Each row of a before or after table is a point. The points were changed in one or more steps. Then noise was added and the rows were shuffled. The steps act on columns, c1 being the first. Write out the steps. A step turns or swaps two columns, mirrors them in a line or flattens them onto one, adds a multiple of one to another, or multiplies or shifts one. Angles are multiples of 10 degrees, from the lower column toward the higher: turns from -170 to 170, lines from 10 to 170 but not 90. Use the fewest steps. Two steps may share a column if one is a turn and the other turns, adds or multiplies; they go together, in the order done. Otherwise the lowest column goes first.

Before, 9 rows:
6	39	20
-22	30	-46
44	16	-27
-6	40	-34
-5	41	-32
-28	30	31
11	12	-31
-40	-13	9
-19	-4	-6
After, 9 rows:
-26	61	29
-20	-8	-9
42	34	-29
-6	78	-32
6	80	20
14	25	-31
-22	61	-47
-8	78	-36
-40	-27	12
Steps: multiply c2 by 2

Before (14 x 9):
2	-4	13	-6	-17	2	-34	-6	-47
9	23	-19	-22	17	-2	13	13	10
-2	-52	-33	35	25	34	13	4	3
-14	11	13	-16	50	18	-3	14	-1
0	10	18	-5	-16	-7	-17	-40	-22
-10	21	11	-18	16	13	32	35	-4
17	-24	20	-17	10	8	-9	-29	-38
5	-18	16	-13	-5	8	-28	-29	-31
0	12	-47	-1	34	2	21	9	-10
-9	10	-2	9	0	-4	-19	-44	-50
14	-4	10	6	32	-13	-12	11	-4
-2	3	14	-14	0	20	-48	-30	-25
-37	5	-4	-30	22	-12	3	11	0
-1	-38	-29	59	24	31	-5	-26	-3
After (14 x 9):
-3	-32	-57	2	28	33	28	34	5
0	-28	-40	-27	22	29	-9	60	-6
-37	-8	4	10	22	-13	5	-30	0
4	16	-17	-30	-3	8	-57	-13	-32
-1	10	3	-31	-3	18	-99	-15	-25
-11	10	21	36	16	13	64	-16	-6
17	17	-25	-27	11	9	-17	-15	-38
-7	0	9	-42	0	-3	-40	10	-51
2	12	-5	-6	-17	1	-69	-9	-47
0	14	12	-41	-15	-9	-36	-4	-26
14	10	-5	10	30	-15	-22	7	-4
-1	-47	13	7	35	4	41	-3	-9
10	-19	23	12	18	-1	26	-22	12
-15	14	11	15	49	17	-6	-17	-2
Steps: swap c2 and c3; swap c4 and c8; multiply c7 by 2

Before, 11 rows:
42	-1	8	-7	48	-1	18	-2	16	-19	5	-10	38	-15	-3	9	-10	12
29	0	50	0	-27	36	-16	45	4	8	-17	-7	2	24	3	-32	24	-41
-4	-21	4	25	-11	5	3	28	36	21	-8	31	23	5	-13	13	-14	-2
26	30	-1	4	12	-13	15	4	25	0	16	-32	26	14	14	19	7	42
5	-1	27	7	-26	23	-50	31	-5	15	-25	0	-7	1	-16	-50	5	-14
-3	-17	17	31	9	-30	22	24	33	1	24	6	24	14	-52	6	-5	18
19	-26	16	4	-37	-10	-17	29	0	1	-10	1	10	-4	-29	16	-2	-17
-1	-25	37	-3	-16	11	-3	37	-14	20	-35	-24	-3	-1	15	-35	12	-22
26	14	-4	-33	7	-17	32	-15	28	-6	37	-12	36	8	15	-16	-3	20
31	25	20	-35	20	-7	30	14	11	9	18	-10	30	13	-3	10	-29	41
21	39	5	-2	9	-23	37	5	37	-26	15	-23	21	3	5	4	-42	17
After, 11 rows:
43	3	9	-2	24	4	18	0	26	-5	7	0	38	15	-1	48	-12	11
24	1	50	16	7	35	-18	46	-6	9	-19	1	6	-19	0	-97	22	-40
30	26	20	38	5	-5	32	14	-1	15	17	-9	30	7	-3	30	-32	44
20	-23	16	-5	-39	-11	-18	28	2	-1	-11	9	13	-1	-29	-4	1	-17
-1	-29	7	-20	-17	7	2	26	14	37	-5	13	22	-15	-10	-8	-17	-3
7	0	28	-7	20	21	-53	29	-14	9	-24	0	-7	-2	-17	-87	5	-13
21	44	5	3	4	-22	37	5	46	8	17	-16	18	1	5	42	-42	15
-4	-17	16	-22	3	-31	20	21	22	23	24	9	23	-25	-52	58	-4	21
28	12	-7	34	19	-14	33	-13	23	14	42	-4	35	8	14	22	-2	20
-1	-17	38	2	18	13	-3	35	-20	6	-34	4	-4	3	15	-50	12	-22
24	36	-3	-1	-5	-14	11	4	16	18	17	-13	30	-14	14	40	7	42
Steps: flatten c2 and c12 onto the line at 160 degrees; turn c4 and c14 by -150 degrees; turn c5 and c16 by 50 degrees; add -1.5 times c6 to c16; turn c9 and c10 by 40 degrees

Before, 14 rows:
-15	-22	-1	16	-56	9	-57	-34	21	8	35	37	-31	7	-30	-47	4	23	-28	-25	-34	-31	31	3	-24	-60	1	-2	-66	-46	17	1	-11	15	44	52	22	-11	3	17	-27	23	-32	-13	6	-18	-3	-8
0	18	-1	-11	-16	-42	61	20	-14	65	17	17	-30	24	-38	49	-7	45	-69	10	72	19	17	4	21	-22	-10	-28	9	1	95	21	57	56	29	14	-2	-20	20	-16	-1	24	-41	9	-12	-14	-16	-9
7	-24	-15	41	-23	7	-55	1	16	18	5	8	12	-21	-2	-5	6	30	-21	17	-11	-50	-27	5	-2	-54	-18	29	-62	-19	48	-8	-16	21	15	30	-17	54	8	-5	-29	4	0	4	3	-36	-35	15
24	-5	20	7	-13	0	-56	25	18	17	-5	4	-20	-24	-12	3	6	19	24	36	-38	2	4	-12	1	-50	-13	17	-38	-14	-2	-13	19	-12	-16	-2	-48	23	-9	-14	-21	30	-24	-35	19	-35	8	-12
8	7	-11	40	26	-23	-19	-3	-27	-13	2	-41	35	-8	27	-10	47	-42	42	25	-25	6	37	41	34	44	-2	52	-20	-12	14	-90	4	46	-11	15	6	-4	13	-20	23	-14	-10	-1	-36	49	19	-11
-20	37	-12	22	24	-56	52	-4	-26	19	-3	45	3	-6	-65	74	12	18	-92	11	58	48	18	20	8	-36	-8	-33	30	7	4	66	67	20	22	40	-42	-8	54	-4	35	33	-4	30	-19	-18	13	-13
6	3	9	-5	67	-1	-30	-17	21	3	10	-37	31	-11	5	-4	47	-62	71	7	-7	0	6	-3	56	31	-4	51	-42	-7	-11	-37	4	42	-8	-4	20	-25	14	-21	-3	-32	-4	31	0	4	-27	8
28	10	10	0	-7	-6	-50	-6	3	7	35	11	27	16	19	11	17	15	-12	-2	-54	-43	-16	10	7	-42	12	-9	-57	4	15	26	37	4	-10	4	13	45	-14	38	-14	42	-14	42	10	-3	19	-42
11	12	-11	7	10	-36	21	22	-29	16	-31	-23	-3	-16	-70	75	15	22	-40	25	41	23	26	16	17	-5	-23	-46	35	-23	57	61	42	27	-4	74	-38	-36	15	20	-8	-3	-30	10	-12	10	-13	-5
-11	12	-5	15	-4	14	-16	-42	-11	30	31	1	31	40	17	-22	23	13	-1	2	-37	-39	-13	-14	-7	-48	-19	-8	-50	-18	23	-23	-25	-7	-19	9	-47	13	-18	12	11	33	-24	4	39	5	-14	-11
36	3	8	16	4	8	-52	1	-9	17	20	-5	4	12	-29	-22	-15	10	-28	-12	-53	-44	-49	-18	-27	-86	-21	-9	-17	-14	-6	-7	-24	30	14	12	10	38	-9	-4	-34	15	-17	-29	21	-19	16	-26
-17	6	1	0	27	-47	11	27	-18	30	26	-1	-14	-20	-61	42	-12	-3	-58	30	60	70	21	5	25	-21	25	-56	21	7	78	39	29	59	-24	83	-43	-10	55	2	40	14	-32	14	-29	-19	11	-4
-48	-4	8	15	39	3	-1	4	-2	-43	19	-21	63	7	29	1	15	-48	62	-16	18	-9	8	12	45	34	-17	28	-50	27	26	-65	8	24	15	-1	3	3	-30	18	-16	-14	-28	-21	-31	14	5	5
-22	-18	-37	-13	30	-3	8	-1	12	-4	10	-66	32	-30	25	26	32	-64	12	13	-2	12	45	13	38	9	-1	46	-48	-3	3	-94	-24	43	-15	5	16	-17	-25	31	10	1	-10	-17	-48	14	-44	-17
After, 14 rows:
-11	11	28	14	-4	14	-14	-15	-11	5	32	2	31	42	17	-22	25	13	0	4	25	-39	-13	-15	-8	-50	-18	-8	-50	-19	23	-22	-25	-41	-17	9	-46	11	-20	10	9	31	-24	4	39	6	-13	32
24	-4	6	8	-15	1	-56	23	21	7	-7	5	-19	-24	-13	2	5	18	25	37	43	1	2	-12	0	-50	-13	17	-38	-13	-2	-11	18	16	-16	-3	-48	24	-10	-12	-20	29	-24	-36	19	-36	10	20
-21	36	-28	23	24	-55	49	-20	-26	7	-2	45	3	-4	-65	75	12	17	-91	10	-50	47	18	20	9	-38	-8	-33	30	8	5	64	66	8	21	40	-44	-8	55	-4	34	33	-5	30	-20	-18	15	19
29	9	25	2	-6	-7	-50	-7	2	40	34	11	26	17	18	12	17	14	-11	-1	47	-42	-17	11	7	-43	10	-10	-57	2	16	27	35	-3	-9	4	13	44	-14	37	-15	40	-15	43	10	-3	19	14
-23	-16	29	-13	30	-5	7	-38	13	17	8	-68	30	-28	24	29	31	-65	11	13	-23	10	44	12	38	9	-4	46	-47	-4	4	-95	-24	18	-13	4	16	-18	-24	31	10	1	-9	-17	-48	14	-45	-1
7	3	-2	-5	66	-1	-29	-44	22	-10	11	-37	31	-11	6	-6	47	-61	71	9	11	-2	3	-2	55	31	-4	51	-43	-7	-11	-38	3	6	-7	-2	18	-23	15	-21	-4	-31	-4	30	1	5	-26	1
-19	7	-39	-1	28	-47	11	-37	-18	0	26	-1	-14	-18	-61	43	-11	-3	-59	31	-47	71	20	5	27	-23	25	-56	22	6	79	39	28	53	-24	84	-43	-9	56	2	42	15	-30	14	-28	-19	14	29
1	19	-45	-11	-14	-43	62	-39	-14	-3	16	17	-29	25	-36	49	-6	46	-69	10	-58	19	18	3	20	-23	-10	-30	7	1	94	21	58	45	29	13	-1	-21	19	-17	-1	24	-40	9	-11	-15	-16	67
7	7	25	39	27	-22	-19	-44	-28	13	1	-42	35	-8	29	-9	48	-43	42	27	11	7	37	40	32	43	-2	52	-21	-10	16	-89	6	21	-11	15	5	-4	12	-21	23	-12	-11	0	-36	53	21	-12
5	-25	19	41	-23	5	-55	-18	15	-18	6	9	11	-20	-3	-5	8	31	-22	17	0	-49	-29	5	0	-52	-18	29	-63	-20	48	-8	-15	10	17	32	-18	54	7	-3	-28	5	-1	4	4	-37	-33	16
-49	-4	-18	14	39	3	-1	-18	-1	2	19	-22	64	7	30	1	14	-48	62	-17	-9	-8	8	13	45	32	-15	29	-51	27	27	-65	8	15	14	0	3	3	-30	19	-17	-14	-28	-24	-32	12	5	-44
-15	-21	23	17	-59	9	-57	-29	21	6	34	39	-31	5	-30	-46	5	21	-29	-23	26	-29	33	3	-25	-59	2	-3	-68	-46	16	0	-9	-22	44	53	21	-10	3	16	-27	23	-33	-13	7	-16	-4	9
36	4	27	19	5	10	-53	-25	-10	24	20	-6	5	11	-30	-22	-14	8	-27	-11	44	-45	-47	-19	-27	-85	-21	-9	-17	-13	-8	-6	-22	16	13	14	12	38	-10	-4	-34	15	-19	-27	21	-18	16	20
12	14	-17	5	9	-33	21	-13	-29	3	-29	-22	-3	-15	-71	76	17	23	-40	26	-38	24	28	17	16	-5	-23	-45	35	-24	56	59	42	35	-3	72	-38	-35	15	20	-9	-3	-29	9	-11	7	-13	15
Steps: turn c3 and c21 by 140 degrees; turn c8 and c34 by 60 degrees; turn c10 and c48 by 100 degrees
